Rows are points. The points of each table are mixes of a few directions, plus a little noise. How many directions does each table use, and how many do they share? Where both have some left over, give the other angles between the two spaces (their principal angles), to ten degrees, smallest first.

First (5 x 3):
[[ 16 -60 -22]
 [  1  16   4]
 [ 20  -5  -9]
 [-14   9   8]
 [-24  40  20]]
Second (4 x 3):
[[ 16 -29 -14]
 [-13  46  18]
 [-10 -41  -7]
 [  8  24   3]]
Directions: first 2, second 2, shared 2

First, 6 rows:
[[ 17  -2  21  21]
 [ 30   4  27 -14]
 [ 29   9  23  -9]
 [-16   6 -16  38]
 [-60 -37 -48 -30]
 [  1  18  -7  -4]]
Second:
[[ 31  21 -18   3]
 [-39 -27  22  -3]
 [-42 -29  24  -4]
 [ 52  35 -30   5]
 [ -2  -1   1   0]]
Directions: first 3, second 1, shared 0; angles 40

First:
[[ 13  20  25 -28  53 -21]
 [  3   4 -43  50  28 -38]
 [ -6 -13   3  -8 -38  32]
 [ -7  12  19   5  10 -36]
 [  4  -6 -27  19   2   6]
 [ -7 -14  26 -36 -55  56]]
Second (6 x 6):
[[  0  -9  38 -57 -36  60]
 [-14   6  16  14 -10 -32]
 [ 27  -1 -39  -3  48  18]
 [ 19   8 -19  -3  51  -7]
 [-22   4  31   7 -31 -26]
 [-10  -8 -27  41 -23 -13]]
Directions: first 3, second 3, shared 3

First (8 x 6):
[[ -3   0  -7   6   8  -7]
 [ 19 -10   3 -45 -17  25]
 [  8   0   6  -8  -8   2]
 [-18 -11 -60  -1  49 -11]
 [ -8   7  28  18 -16   5]
 [  2  12  22  27 -10 -17]
 [ -8 -11 -14 -21   7  21]
 [  8  12  22  24 -12 -20]]
Second, 7 rows:
[[ 23  25   4   9  25  25]
 [-17 -19  -3  -7 -19 -19]
 [ 27  31   5  11  30  30]
 [-11 -12  -2  -4 -12 -12]
 [-21 -23  -4  -8 -23 -23]
 [-22 -24  -4  -9 -24 -24]
 [ 21  23   4   8  23  23]]
Directions: first 3, second 1, shared 0; angles 90

First, 7 rows:
[[ -1   1  -9   5  10   6   3   6]
 [ -3   4 -24  13  24  15   7  14]
 [  0   0   4  -2  -5  -3   0  -3]
 [  4 -13  60 -33 -60 -36 -18 -35]
 [ -2   6 -27  15  27  16  10  17]
 [  2  -4  18  -9 -18 -11  -5 -10]
 [ -2   3 -20  10  20  12   7  12]]
Second, 10 rows:
[[  8  -8   5  13   1   4 -14  -3]
 [  1  -7  -5  19  12  18   3  13]
 [  6  -8   2  15   3   8 -10   1]
 [ 13  -7  15   0 -14 -16 -32 -23]
 [-19  25  -6 -46 -13 -24  30  -4]
 [-20   6 -28  15  30  39  52  47]
 [  5  -5   2   7   1   2  -8  -2]
 [  8  -9   4  15   3   6 -13  -1]
 [-14  24   0 -52 -21 -35  18 -16]
 [ 13 -12  10  15  -3   0 -25 -10]]
Directions: first 1, second 2, shared 0; angles 30

First:
[[-14 -12  10  -5  10  -7  16 -10 -16]
 [ -4   8  -1  27 -51  29 -30  10  34]
 [ -2  14   2  15 -36  12 -14  20  43]
 [ 28   9 -18 -13  26  -5 -11  -2 -13]
 [  3   0  -6   9 -14  15 -17  -4  -1]
 [ -9  -4   9  -3   5  -8  14   0  -1]
 [ -4  -4   4  -6  12  -8  12  -3  -9]
 [ 20  -9 -18 -11  30   1 -10 -23 -45]
 [-17  -2  19 -15  19 -29  39  11   9]]
Second, 9 rows:
[[ 20  -7  33  -4 -23  16 -15   4  24]
 [-17   7 -38   7  21 -11   7  -5 -27]
 [  6  -5  22   0 -19   9  -6   2  17]
 [ 37 -10  60 -22 -18   9  -8   8  36]
 [-21   0  -3   6  -1  -7  14   3   2]
 [ 30   3 -11 -18  29  -5  -9  -6 -18]
 [  3   3 -10  -4  14  -6   3  -1 -10]
 [-26   6 -39  21   0   2  -3  -7 -22]
 [-33   2 -13  14  -3  -8  17   3  -2]]
Directions: first 3, second 3, shared 2; angles 70

First:
[[-17  24  -7  -5   2  -6   9  14 -34   1  -9]
 [ -8  -2 -14  -5  10  -9  12   0  -9  -1   1]
 [  3  17 -30  -8   4 -24  -1  -3   5  -4  -1]
 [  4 -17  12  -5 -18  14 -17  18 -15   6 -11]
 [ 11  -6  22   7  -4   6  -9 -10  31  -1   5]
 [-15   3  59  -4 -16   4 -14  23   1   7 -15]
 [-16 -36 -10 -17  12 -13  15   6 -13   3  -4]
 [ 60  43 -48  38  -2  22 -18 -50  49 -15  31]
 [-21 -25  16  -2  13   8  23   2 -16   4   3]]
Second (11 x 11):
[[-18 -21  19  -6  -8  19   4  25 -42  10 -12]
 [ -2 -36  25 -12 -28  23 -22  33 -32  12 -21]
 [  5 -32  20  -9 -22  14 -22  21  -8   9 -14]
 [-28 -25  21  -4  12  12  25  10 -31   6  -1]
 [-17 -17  16  -6  -8  18   3  23 -42   9 -11]
 [  4  22 -17   9  22 -19  14 -28  32 -10  16]
 [ 16  47 -32   8   5 -16  -5 -17  17 -10   7]
 [ 20  22 -17   4  -6 -11 -16 -10  25  -6   3]
 [  9   7  -5  -1 -10  -1 -13   3   1   0  -4]
 [  9  15 -14   8  20 -20  10 -31  46 -10  18]
 [  1  18 -14   9  25 -20  19 -30  33 -10  19]]
Directions: first 5, second 3, shared 3
